Each row is a point. Each copy is the shape, with its points in the same order, turned, moved and blurred by noise. Is it also mirrored, or only turned?

Shape (6 x 3):
[[ -2 -34  37]
 [ -1 -11  -9]
 [  4  26  19]
 [ 43   6 -57]
 [-13 -21  31]
 [-24 -21  19]]
Copy 1 (6 x 3):
[[ -6 -41 -25]
 [-23  -1  -3]
 [ 21   4  10]
 [-52  20  58]
 [ -2 -26 -30]
 [-11  -9 -36]]
Copy 1 is: mirrored
Copy 2 (6 x 3):
[[-24   8 -43]
 [ 10   7  -3]
 [-26  19  18]
 [ 55  49  21]
 [-28  -1 -28]
 [-15 -15 -22]]
Copy 2 is: mirrored

Shape (9 x 4):
[[ -1 -12 -31 -35]
 [ 19 -24  29  13]
 [ -1  -3  31  31]
 [-16  -7  29  43]
 [ -7  27  17   5]
 [-15  10  67  22]
 [ 29   9   0  28]
 [ -6 -11 -38  15]
 [ 41  11 -29  -5]]
Copy 1 (9 x 4):
[[ -4 -24 -24  42]
 [ 49  11  16   7]
 [ 29  18  24 -11]
 [ 21  18  32 -27]
 [ -5  29  18  20]
 [ 24  32  62  -4]
 [ 25  38 -19   4]
 [ -9  -5 -34  -6]
 [ 17  28 -44  40]]
Copy 1 is: mirrored
Copy 2 (9 x 4):
[[ 10 -37 -15  -5]
 [ -2  44  -9  -5]
 [ -1  44   9  22]
 [-10  50  20  33]
 [ 23  13  31  15]
 [ -5  54  51   3]
 [ 35  36 -22  20]
 [  1  -9 -26  36]
 [ 51  -4 -35   9]]
Copy 2 is: mirrored

Shape (7 x 4):
[[  5 -29  -2  10]
 [ 32  18 -16 -37]
 [ -5 -12   9  37]
 [ 11  13  25 -68]
 [-35 -14 -17  45]
 [  7   7  18  12]
 [ 28  -3   3 -49]]
Copy 1 (7 x 4):
[[  3 -21 -11  16]
 [ 13  28  -9 -37]
 [-20 -31  13  20]
 [-21  39 -51 -37]
 [-15 -16  29  53]
 [-28 -14   4  -9]
 [  9  19 -37 -32]]
Copy 1 is: only turned
Copy 2 (7 x 4):
[[-20 -20  21   5]
 [  1   1 -21 -44]
 [-37  -2  15  28]
 [ 16  40  21 -60]
 [-18 -12   6  60]
 [-35  11   8   2]
 [  7   3   8 -55]]
Copy 2 is: mirrored

Shape (9 x 6):
[[ 48 -29  25 -34 -19 -23]
 [  3  16   6  24  33   1]
 [ -5  34  10 -16  23  35]
 [ 55  31   5 -13 -21 -22]
 [-38  26 -13 -24   0  -6]
 [  0  -5   2 -25  45  43]
 [-54  10   2  35 -36 -16]
 [ 25  19   2   0  28  -9]
 [ 19  38  33  17  18 -30]]
Copy 1 (9 x 6):
[[ 50 -23  33 -10 -39  44]
 [  4 -18 -14  18  26   6]
 [ 16  21 -25  20   0 -21]
 [ 43 -57  -7   7 -45   8]
 [  0   4 -16 -37  -3 -30]
 [ 30  41 -29  11  10  15]
 [-58 -23  18 -17  -8 -17]
 [ 31 -25 -19   7  10   8]
 [ 25 -50   9  24  18 -16]]
Copy 1 is: only turned
Copy 2 (9 x 6):
[[ 19 -21  83  12   9   4]
 [  7  -6 -14 -17 -10  -3]
 [  7  36  -1  18 -28 -14]
 [ 33  -7  49  -8   7 -49]
 [-37  -3   5  23 -20 -38]
 [ -9  47   7  12 -12  23]
 [ -4 -60 -29  43  -4 -30]
 [  9   2  16 -22  -1 -18]
 [ 27 -29  12 -28 -35 -27]]
Copy 2 is: mirrored
Copy 3 (9 x 6):
[[ 40   7 -59   3  -9  19]
 [ 13  30  32  13  11 -14]
 [ 18  41  27 -31 -22 -25]
 [ 26  34 -51  10   3 -38]
 [-11  -4  14 -42   5 -33]
 [ 31  17  38 -19 -45   0]
 [-56  16   8 -20  45   1]
 [ 31  21   7  12   0 -26]
 [ 34  42   1   7  42 -25]]
Copy 3 is: mirrored
Copy 4 (9 x 6):
[[-41 -33  -5 -27  30 -36]
 [ 19   3  17 -19 -37   4]
 [ 16  -9 -21 -37 -21  36]
 [ -1   3  10 -60  37 -22]
 [ -8  31 -18  -1   1  39]
 [ -7 -20 -38 -30 -52  18]
 [ 31  25   9  49  17  16]
 [ -1   4  12 -40 -18  -4]
 [  7  -4  50 -33   0  10]]
Copy 4 is: mirrored

Shape (14 x 8):
[[  8  45  25  20  14  28 -13 -17]
 [ 14 -22   0  27   8  16  33 -25]
 [ 28 -26   2 -49 -31   7   8 -14]
 [-49  -4  29  -8 -11 -25  46   7]
 [ -4   2  36   4  20   0  41  19]
 [ -6  -9  17 -42  51   1  14  15]
 [ -8   2 -10 -25   6  12 -14  17]
 [ -4  40 -38  26  24  28  -2 -21]
 [-23   6  16  35 -33  23  59   9]
 [ 27  52 -23  24  42 -15   4  36]
 [-23  28 -13 -22 -34  -3   6   1]
 [-51 -10 -35  15 -29 -19  26 -36]
 [ 17 -33 -21  25  42 -15  -6  40]
 [-21 -20  39 -24 -22 -33  26 -29]]
Copy 1 (14 x 8):
[[ 13  33  47   2 -11  12 -30  25]
 [ -6  22 -14 -26  17  25  11  36]
 [ 15   9   5 -44  38 -28  22 -27]
 [-10  15 -21  33  10  36  19 -42]
 [-27  43 -10  23  21  11  -6  -4]
 [-50  30  -1 -15  -3 -14 -16 -33]
 [  0   4   1 -10 -18 -28 -10 -18]
 [  9  20  23 -14 -54   7   4  43]
 [ 34  44 -31  31  12  34  18  11]
 [-33  23  26  36 -33 -37   7  45]
 [ 30   7  15  10 -16  -7  25 -28]
 [ 23 -23 -19  -7 -23  49  48  -7]
 [-43 -17 -32   4  -4 -33 -16  37]
 [ -6  -3   8  -3  40  37  21 -44]]
Copy 1 is: mirrored
Copy 2 (14 x 8):
[[-26 -22  -1  55  -8   4  -7 -48]
 [-29   7  14  23  49 -12   8  -8]
 [ 18  26 -22 -31  22 -12  12 -40]
 [-64  35 -16 -18 -26  -7  -4  -4]
 [-38  28  24   1 -10   1 -25 -28]
 [-23   8  15 -23  -6  37 -47 -29]
 [  4   6 -18   3 -10  36  -5 -14]
 [-28 -12 -27  63  20  33 -20 -16]
 [-70  54   2  34   2 -14  25 -11]
 [  2  14  12  67 -16  28 -63   2]
 [-22  32 -54  18 -17  13   0 -22]
 [-60   7 -57   9  22  -9  11  37]
 [ 16   3  37   5  -4  35 -20  37]
 [-39  12 -19 -38  -7 -36  -5 -18]]
Copy 2 is: only turned

Shape (14 x 9):
[[ 35  40 -29 -16 -10 -30   8 -24   6]
 [ 31   9  16 -11  16  58  -8 -20  20]
 [ 21  -4 -30 -14 -34 -34  15  31 -20]
 [-39  -1 -10 -12 -67  45  12 -19 -33]
 [-28  13  18  11  54  -2 -35  16  24]
 [ 25 -30 -42   7   7  34   3  -2 -35]
 [-29   7   5  -8   8  17  20  20  -3]
 [-55  60  37   9  19  26 -36  40   2]
 [  7  11  29   3 -25   1 -46  20 -27]
 [ -4 -26   4  63  13  16  10  20 -19]
 [ -7  -4  29   0  37  24  36   7  12]
 [-30  22 -31  -8   3 -13   6  14 -19]
 [ -9 -15   4   0   2  23   6 -29  14]
 [  1 -14  25  -4  43 -59   0  13 -55]]
Copy 1 (14 x 9):
[[  2 -15 -31 -41 -46  14  10 -25  -2]
 [  5  11  30 -40  31 -25  12 -23  18]
 [  8  -6 -24  21 -48  16  31  10 -26]
 [ 34 -50   1  23  36  35  59  -5  23]
 [-20  16 -10   7  36  -4 -55 -41 -23]
 [ -9  39 -12  -6  19  19  54  15   6]
 [  7   2  15  30  13  23   2 -33  -2]
 [-14 -29   7  30  55  -5 -20 -83 -41]
 [-23 -39 -15  18  21 -33  15  -7 -25]
 [-46  14  24  15  33  39   6  17 -23]
 [-12  20  46  13   7  16 -17 -30  16]
 [  2  -1 -31  24  -2  39  10 -38 -12]
 [  9  -2  10 -12  24  17  -7   0  26]
 [-68  14 -33  51 -29  -1 -19  -9  12]]
Copy 1 is: mirrored
Copy 2 (14 x 9):
[[  0  -6 -33 -27  10  10   8  52  46]
 [-28  51  -1 -27  35 -17 -17  -6  22]
 [ 25 -16 -49 -23 -33 -14  11  32  -5]
 [ 27   5  34 -72 -19   7 -20   7 -37]
 [ -3  28  17  65  24  -3  11   2   7]
 [-34  36  -4 -33 -44 -21  17  15  -8]
 [ 14  25   7   4   3 -11 -20  29 -26]
 [ 39  51  13  48  35  46 -13  -3 -24]
 [ 34  14 -19  -3 -13  18   4 -37  14]
 [-37  10   2  27 -46   1 -26  -8 -20]
 [-12  38   5  22  11 -38 -42  23  -3]
 [ 25   9   4   2 -15   8  13  49 -14]
 [-17  11  27 -19  10 -22 -15   9   7]
 [ 38  17  -5  49 -58 -28   0  21  45]]
Copy 2 is: mirrored
Copy 3 (14 x 9):
[[ -9  39 -25  40 -36   2 -10 -20 -11]
 [-16 -16  -9  -3  11  32  54 -20 -20]
 [-15  33  -1  10 -37 -25 -22  15  41]
 [ 17  39 -22 -79 -40  -1  33 -13  23]
 [  8 -43  -6 -11  40  21 -39 -24 -18]
 [-18  22  25  -9   8 -20  33 -42  36]
 [ 14 -10   0 -29 -14  30 -11 -15  22]
 [ 44 -24  13 -53  11  41 -41   5 -42]
 [ 12  -3   0 -28  -3 -33  -5  27 -25]
 [ 41   0  12  -9  45 -15  11 -12  45]
 [ 19 -44  -7   0   2  40  12 -20  28]
 [  8  21   6 -20 -23   8 -43 -28  14]
 [  2  -5 -39 -21   6  14  24 -33  15]
 [ 21 -50  12  20 -26 -55 -43 -25  22]]
Copy 3 is: mirrored
Copy 4 (14 x 9):
[[ 12   1  34  23 -35  12  21  35 -21]
 [-17 -31  46 -16  39  -6   0  -1  13]
 [-16   3 -32  17 -52  16  28   8  -5]
 [ 30 -26 -24 -44   5  39  56 -43  -9]
 [ 16  44   6   7  39   0 -45   4  36]
 [  7 -56 -24 -12 -16 -28   2  -4   8]
 [  3  17 -14 -36   6  18   3   5  24]
 [ 33  61  17 -12  41  19  14 -23  71]
 [  0  12 -12  39  24   2  40 -31  27]
 [  1  15 -33 -21   6 -54 -10 -25   3]
 [-24  17  -2 -44  31 -12  -8  26  14]
 [ 35  18 -18  -9 -26  19   5  13  18]
 [  3 -12   3 -25  27   9  -7   0 -22]
 [ 11  33 -60  33  15 -24  10  59  12]]
Copy 4 is: only turned
